Rows are points. Before rounding, the points of a table are all equally far from one centre. They may lie mostly on one side of it. Write the centre, to within rounding.

Points (7 x 2):
[[-32  40]
 [-31 -29]
 [-55   5]
 [-31 -29]
 [-53  -5]
 [ -6 -29]
 [ 14 -12]]
Centre: [-18   6]

Points (12 x 9):
[[-19  19 -11   6  28  22  10   8 -51]
 [ 27  22 -14  36 -45  17 -52  13 -38]
 [ -4 -24  35   5 -14  41  14  30 -40]
 [ 31 -14  -2  23  -6  50  11  -7 -38]
 [-36 -39  20 -25  19  34   1 -23 -32]
 [ 26 -48  11   6  -1  27  -4 -14 -74]
 [ -6   2 -16 -13  27  44   4 -16 -28]
 [-21 -20  20 -16   1 -49 -55 -13 -56]
 [-23   4 -14 -36  27  19 -35  26 -12]
 [  3 -31  46   0  35   9 -14  18 -55]
 [-60 -26  24 -16  13  -9 -57  26 -51]
 [-34  15  13  38 -15  17 -75 -40 -57]]
Centre: [-15 -23   0  19  -8   9 -37  -1 -28]

Points (29 x 24):
[[-35 -15   3   7  26  45  -5  -5  14  53  40  34 -35 -40  27  -8   6  18
   -3 -18 -16  10 -31  37]
 [ -3  38 -42 -15  31  55   7  39  29  19  -4 -15 -23 -18 -20  35  33  29
  -43  10 -29 -16  13  36]
 [ -2 -68 -24 -33 -23  16   2   3  23  56 -30  43 -19   8  24 -21  30  20
  -28  -9   7  50   2  22]
 [-27 -59 -62   4  47  29 -11  -4 -15  45 -27  42   1   2  46  13  -2  -6
   -7  16  -1  50  31  62]
 [-11   6 -33 -23  31  -5 -27  61  22  28  19  32  11 -24 -15 -34  13  -4
  -45   1   7 -27  24  41]
 [-28  12  28 -13  60  43  23 -14  33  40  28  39  -3   4  23  -3 -24  12
  -11 -39 -13  -9  19  75]
 [-14  11   5 -24 -12  47 -32   3   2  10   9  42  37 -28  20   0 -22 -16
  -19 -18   7  27  51  70]
 [-36 -37 -39 -33  -7  51  38  16  14  45  14   8  -1   2  26 -13   7 -53
  -12  -2 -16  -3  46  48]
 [-12  -9 -61  31  -3   5  32  35  24  31  27  20  -8 -11 -24  29 -18   1
  -17 -58   6  25  31  44]
 [-37 -22 -44 -15  -6  46  14  27   5  22  39  45 -18 -10  31 -15 -19  24
  -33   6   2  -3  35  55]
 [ 36   3  -9  17  54  33  -7 -13   0   7 -23   3  16 -17  62 -18   7 -33
  -21 -39   8  17   0  11]
 [-36  39 -33  43  29  12  21  20  30  12   3  20 -29   0  29 -32 -17 -42
  -29  22 -13  15  21  53]
 [-33 -29 -45   3  43  -4 -33  70  -3  36 -28   3 -10  -6  45  14 -18 -17
  -52   1 -24   1   7  56]
 [-68   4  -6   3   7  39  11  41  37  16  25  22  -9  11  37  -4  20 -37
  -45  23 -13  42  25  70]
 [-14  16 -45  19  35   7 -31  -7  46  47 -24   1  -4  29 -11  53  15 -49
  -23 -33 -19  -4  51  46]
 [-38 -11 -23 -11  -8  -1  54  24  -3  23 -15 -38 -14  40  19 -13 -24 -13
  -11 -24  16  38  41  34]
 [-27 -16 -36  41  33  51 -18  30 -14  22   6 -21  32  -3 -30  23  -1 -35
  -12 -24 -18  46 -23  22]
 [-45 -11 -30 -22  52   4 -16  37   4  -3 -33  19 -39  -5  -1 -14  16 -21
  -13 -59 -25 -24  17  67]
 [-13 -37  -5  13  35  -8  33  41  24  19 -32  58  35  -9  17  13   2  -8
   -3   2  -9   9 -33  37]
 [-11  26 -17  11  47   4 -19  15  37  17 -50 -22 -23  47   3 -44  29 -17
  -36 -16 -43  -4  27  24]
 [ 29  -6  -7  24  48  51  -7  27 -15  23   3  23  -7  -9  36   6 -33 -14
  -47 -43  18  41  42  90]
 [-13 -16   8 -55  55  19   2  13  22  62 -50   7 -25  10  18  29  12 -57
  -18 -10 -17  -8  48  42]
 [-12 -26 -32  12  47  29   1   3  24  27 -12   2 -45  27  50  -5 -16 -24
  -28 -64  55   3  30   5]
 [-63  15 -50   5  26  26  37  24 -13  24 -33  12   8  22  30 -10  11 -42
  -57   7  23   6   9  27]
 [  0   5 -50   1  81  32 -24  20  46  23 -30  56 -20  40 -21 -41  -4 -26
   -5 -37   0  50 -11  39]
 [-10 -30   8  -6  74  33 -27  34 -32  56 -27  19 -27   7 -15  59  -2   1
  -36 -31   6  22 -15  34]
 [-32 -46  -4 -12   1  73 -11  12  13  68 -34  50 -23  12  58 -27   2   7
   -3 -30  16  17  33  39]
 [ -8 -14   7 -13  49  17 -41  -2 -24  65  32  -3 -13  24   0  -9  18 -13
  -37 -66 -11  19  17  60]
 [ -1 -61 -47  41  43  26   4  -3   3  41   9   1  19  19  21 -16 -23 -17
  -24 -54  12  23  44  22]]
Centre: [-11  -7 -17  -4  28  34  -5  16  24  30 -19   8  -8   9   3   1   1  -4
 -21 -14   4  24  12  43]

Points (27 x 24):
[[  6   7  -4  -9   4 -26  28  27  -9  -5  20  27 -13  36  -3  16  30  56
  -30 -72  12  36  -7  -6]
 [ 14 -54 -30   7  -3 -25  42 -31  33   2   1  62  -6  13 -28  42 -13  22
  -13 -25   8  -8 -36  35]
 [ 10   0 -23 -17  -3 -28  -4   9   7 -13  28   5  -3  31   4  14  18  45
  -33 -44  74  37 -61 -11]
 [-24 -18  -8 -41  28  -9  43  15  19   6  29  41  51  33 -51  25   8  15
   -7 -38  -6  42 -24 -29]
 [ 23  -1 -14 -45  -3  -2  43  13   2  22  -9  26  54  12  -9 -10  10  43
   -9 -40  45  28 -19 -22]
 [ 18 -14   4 -29   4 -17  40 -21  -4 -26  25  67  10  13 -15  16  23  13
   12  -2  44  42 -23 -14]
 [ 43 -23  14 -19  19  13  -1  41   5 -13  11  42  35 -32  -5  38 -33  16
  -42 -27  26  95 -15  -7]
 [ -3 -25 -20 -24 -13 -50   9  -2 -12  26  25  69  21  47  -2   7  28  19
  -22 -36  19  45 -13  14]
 [ -3 -28 -21 -33   7 -23  18 -37 -13   6  33  44  26  17 -25  44  16  43
   -5  -1  23  39 -49  30]
 [-10 -50   7 -22  19 -24  62   4   5  30  -6  55  13  35   0  31  20  22
  -27 -31  44  59 -26 -16]
 [ 14   1 -13 -18   1 -55   0  47   3  -3  16  32  25  30 -26   5  -5  38
   -5  -6  -6   9 -25 -21]
 [ 18 -43  15 -14  11 -41 -14  34 -25  12 -19  35  34  41   1  33  10   1
   -3 -19  56  44 -30  24]
 [ -9  -4  -5 -24   4 -10  16  42  17 -19   0  75  46 -22 -14   6 -22  68
  -44 -12  58  54 -27 -14]
 [-14 -18  -2 -32 -15 -17  13   5  -5  50  -6   5  25  27   3  48  11  42
  -14 -26 -23  32 -20 -19]
 [ -3   4  -8  -7  -5  -9  15  17 -14  -4  12  16  41 -12 -49 -18 -23  41
   35 -41   4  25 -62  43]
 [  6 -38 -22  -7  -7 -54  19  34  -1  29  12  45   0   2 -17  45 -12  11
  -14   7  34  65 -39 -29]
 [ 12  -2   3 -31  22  20  40  34   9  41  15  44  31  40   5   1  -3  57
   -6 -15  15  68   6   1]
 [  1 -24 -16 -36  33 -13   1  26 -16 -10   7  14   7  -1  -2   0 -14  27
   41 -18  18  37 -92  30]
 [ 28 -14  16 -43  -5   2  46   5 -23 -18  -8  60  35  20 -18   5  -2  12
    4 -22   6  49 -49  24]
 [  6 -13 -28 -24  32 -27  10 -16  -3   5  25  32  40  11 -15   9  13  14
    2  16  22  88 -20  18]
 [ -3   1 -36 -37   8 -12  -1  24   5 -23  22  75  16  10 -29   7  14  16
   28   3  16  58   4  -7]
 [ 30   6 -13 -34 -15 -22   4  20  25  10  32   6   6  48 -28  32 -39  41
  -17 -19  14  55 -26  23]
 [ 12  -2 -28 -38  15 -27  24  39  53 -27  18  42  40  22 -19  15  25  39
  -18 -37  28  14 -13  37]
 [ 11 -10  23 -27   8   6 -26  26 -13  -2   6  29  12  50 -65  -8 -11  15
   -6   4  28  55 -21   7]
 [-22 -15 -29 -29   1 -20  19  43 -38  26  49   6  21 -18 -37  14  17  47
    1 -42  25  45 -36 -13]
 [ 21   4  14 -24 -24   0  35  46  14   9  13  23  38  27 -38  27  -1  53
  -42 -37  23  48 -57  15]
 [  6 -41  16 -11 -22 -16  20  11 -25 -41  31  15  23   1 -58  25   8  43
  -14  18  -1   5 -28   7]]
Centre: [-22 -40  -9   6   0  17   6  21  13  -7  16  24  14   2   0   8 -15  14
 -17 -26  23  30 -20  12]

Points (28 x 24):
[[ 25  16 -18  38 -32  42  29  21 -14  53  18 -30  -2  29 -17 -13 -49  69
  -16  38 -25  -3  -9  29]
 [-21  26 -43  28 -33 -28  32  -2 -26  51  18 -29  59   9 -17   4 -46  47
    5  25  -5  19  -8  28]
 [ 16   1 -42 -29 -25   1  13   4   1  62  27 -55  54  19 -36   3 -41  29
  -33  51  17  -5  -8   0]
 [ 42  22 -32 -25 -47  46  14 -20  17  28   2  -9  42 -49  -6 -19 -53  51
  -19  25   4   6  49  25]
 [ 21  24 -29   4 -26   0  27 -23  19   2  10 -61  -8  16 -40   4 -51  -6
  -29  57  -4 -15   1   6]
 [ 12  25 -39  -2 -34 -15  29 -23 -23  48  48 -20  17 -41 -16  -1 -62  54
  -11  56 -11   4 -24  25]
 [ 10  15 -13 -42 -19 -19  44   0   9  42  48 -32  18 -32  11  17  -8  60
  -26  27 -17  -8  -1  17]
 [-34  23  27 -18 -22  -3  15   2  27  63  19  -2  30 -24   1 -18 -49  48
    9  31 -28  31 -30  16]
 [ 46  28  14  -3  12  -9  41   2 -11  44 -17 -49   2 -46 -11 -14 -44  61
    4  33  -2 -13 -35  -3]
 [ 24  28 -14 -20 -45  -1  56 -24 -31  55  38 -38  35 -27  -3  18 -50  24
   26  32 -20  -2 -23  21]
 [ 19  44   6   7 -59   0  37 -24 -11  26  20 -18 -13   6 -35  -9 -18 -18
  -28   3 -19 -34  -7  23]
 [  6  16 -30  12   8  23  31 -57 -11  53  21 -50  16 -23  -6  17 -45  38
    1  43  27 -40 -19 -26]
 [ 35  55 -37   0 -60 -19  59 -12 -13  42 -35 -32  16   1 -14   6 -36  48
  -10  43  -6   7  13  -5]
 [ 26  14  -1   8  -1  48  44 -68  -2  23  52   3  43 -26  -8  16 -68  31
  -21  15  10  35 -15   4]
 [ 25  -6 -59 -18  -6   5  38 -13 -20  40  25 -19 -15 -35 -18  31 -48  53
  -20  35 -27  21  11  -5]
 [ 40  38 -30  12 -17  13  36  -7 -11  53   7 -14  26 -26  -4 -14 -26  46
    3  70 -13  46 -64  -6]
 [ 28  65  22  -6 -51 -18   8   1   5  32  16 -27  -1  -2 -21  -1 -56  54
  -13  49  25  27 -30  25]
 [  7  10 -24  16 -26  48   4  36  11  29   4 -20  21 -34 -35  32 -10  58
  -23  -5 -22  18 -16  57]
 [ 45  -1  -9   9 -32  11  78   9  11  12 -20  -1  35  -5  -9  14 -35  30
  -56  48  -3 -40 -16  19]
 [  0   6 -21  28 -28  23   0 -25 -44  24   1  -8  47  40 -18 -26 -11  43
   -2  61  29  17  -5  35]
 [ 40  37 -21 -15 -20 -17  15 -22 -10  64  20  -9  44   2  -6  18 -59  35
    8  58  36  -1 -11  61]
 [ 50  30 -42 -11  23   5  38 -26  -7  26 -30 -30  39 -31  -8 -18 -22  43
  -58  64  -9   5 -10   1]
 [ 49  -7 -36   8 -17  -5  26 -41   5  71  -2 -30  11 -57  -6   2 -34  46
  -30  23  -2 -12 -35   4]
 [ 19  -6 -25   0 -49 -12  23 -21   1  41  -5 -52   9 -19 -23 -12 -27  41
   13  62  30  10 -41  23]
 [ 47   4   2 -27 -52   4 -13  -4  21  14   8 -25  31   6  25  -5 -35  50
   -4  32   0 -29 -30   0]
 [ -7  38 -24 -42 -21 -32  47 -16 -15  61   4 -33  50 -31   4 -22 -42  39
    8  40   7   6 -22   6]
 [ 36  18  33  -9 -61 -22  11 -37  25  42  10  -8  35 -16 -17   4 -38  60
  -11  44  11   4   2  21]
 [ -8  35 -27 -10 -26 -38  42 -40  -9   7   8 -30  20 -13  -7   9 -51  18
  -18  46  11   6 -25  63]]
Centre: [ 10  25  -8   3 -11  25  20  -4  -5  34  -4  -6  20 -11  -2   8 -31  17
 -17  24  10   9  -5   9]

Points (30 x 24):
[[ 15 -32 -26  77   1   5   3 -53  40  69  41  14 -14   2 -17  25  22  13
  -45   1  17   1  -9 -39]
 [  6 -34 -15  20 -20  -6 -14 -54   5  49  27  35 -11 -27 -44  20  22   8
  -39  14  -5  29  -3 -25]
 [ 31 -19  -9  59   0 -25 -32 -44  13  44  34  -2 -19   8 -38  47  17  28
  -41  17  54 -26  11 -26]
 [  6   7 -24  58  -6 -40  -2 -23  55  45  42 -19  13  41 -40  43  -3   4
  -43 -25  34  -1 -27   4]
 [  6 -28   8  71  -1 -21 -21 -49  -7  18   1  33  -7  -5 -29  32  20   2
  -45  32  23  14  -5  -9]
 [ 19 -26   4  44 -24 -25 -38 -49  32  70  46  41   8  39 -18  37 -11 -14
  -16 -13  -3  -2 -17 -25]
 [ -5   6 -23  58  11 -16  12 -53  51  47  36  28  -6  23 -24  11  33  16
  -46  29  43 -25  11  -4]
 [ 11 -37 -55  61   6 -17 -20 -24  18  63  27   5  13  -7 -30  37  31  30
   -9  16  22 -31 -24 -44]
 [ 14   0 -11  58  -6 -17  -7 -59  22  41  18   5   1  16 -37  40  56  23
  -30  -3  35  21 -15  -6]
 [ 28 -23 -19  75  -8 -43 -24 -39  27  45  24   8 -12   9 -35  20   1  21
  -35  -7  42 -36 -33  -5]
 [ 39 -13 -27  49  15 -20  -7 -28 -16  51  10  41  12  31  -8  11  24   0
  -34  11  57  -3  -3 -45]
 [-13 -34  -6  57 -20 -27 -15 -52   4  32  17  24  -8 -12 -16  72   5 -17
  -11  29  34  15 -35  -3]
 [ 42  -9  15  49 -14   7 -14 -77  55  44   0   6   2   6  -8   3 -13 -14
  -17   6  31  -3   3 -22]
 [ 25  -1 -27  47  10 -39 -24 -29  23  46  28  34  40 -13  10  39  23  15
  -25   4  58 -31   0 -37]
 [-12 -48 -13  39   2 -16 -24 -51   3  56  20  10   7  -7 -26  44  42  26
  -23  -2  44 -34   3  -1]
 [ 13 -11 -22  42   0   1 -18 -58  36  29  48  58   5   3 -15  36  -8 -17
   17  13  30 -14  26 -36]
 [ 20 -20 -48  46  18 -38   6 -32   4  40   3  48 -20   6  -9  22   7 -19
  -39  53  13  25 -18   7]
 [ 35  11 -38  33  22   7 -24 -52  32  58   4 -21  13  11 -54  57  21  10
  -44   2  33   1 -22 -23]
 [ 33  16 -26  21   8 -45  -5 -49  30  52 -10  13 -18  33  14  48  51 -17
   -3  21  31  -8  17 -27]
 [ 34 -17  -1  62  20 -27  -1 -46  14  42  32  37 -13  30 -26  51  13  39
  -24  -3  12  14   8 -36]
 [ 20 -52  -7  46   0   0  31 -41  40  62   8  16   6  -1   9  32   2  12
  -46  18  43  23   1 -16]
 [ 18   4   0  40  12 -24   5 -59  41  82   9   9  18  31  -5  43   5  -6
  -25  11  70 -14 -40  -8]
 [ 35 -34 -28  51 -21 -13 -59 -20   6  55   9   5 -15  -8   0  24  46 -16
  -20  10  32  -6 -19 -26]
 [-10 -26 -27  69  19 -22 -14 -49  34  62  38  18   2  29 -16  41  28   7
  -58  21  29  -6  -8  -5]
 [ 17 -19 -18  43  -6 -29 -48 -56  43  53  47   6  19  -7 -13  41  24  19
  -27   6  45 -19 -20 -14]
 [ 63 -32 -25  85  17  -2  -6 -26  25  28  14  16  10  24  20  30  22  16
  -15   3  28  -6 -28   1]
 [ 22 -11 -41  53  -8 -38 -12 -58  14  19  58  -6  -4  15   3  21  -8  19
  -30  11  48  13 -19 -29]
 [  2 -56 -30  70   5 -10 -17 -34  22  62  47   8 -15 -13 -23  20   2   8
  -33  -9  37  -6 -21 -32]
 [ 14  26 -13  25   4 -10  12 -53  21  18  -5  13 -17  11 -23  49  19  28
  -17  12  37  48 -34 -28]
 [ 14   3 -38  63 -11 -31 -24 -45  36  69  23  28 -25 -21 -18  16  20  10
  -42  11  10   7  16 -29]]
Centre: [ 10   8  -7  20   7   1   3  -9   8  41  24  -1  -5   4  -1  32  -3  -5
 -15  10   4 -19 -11  -4]
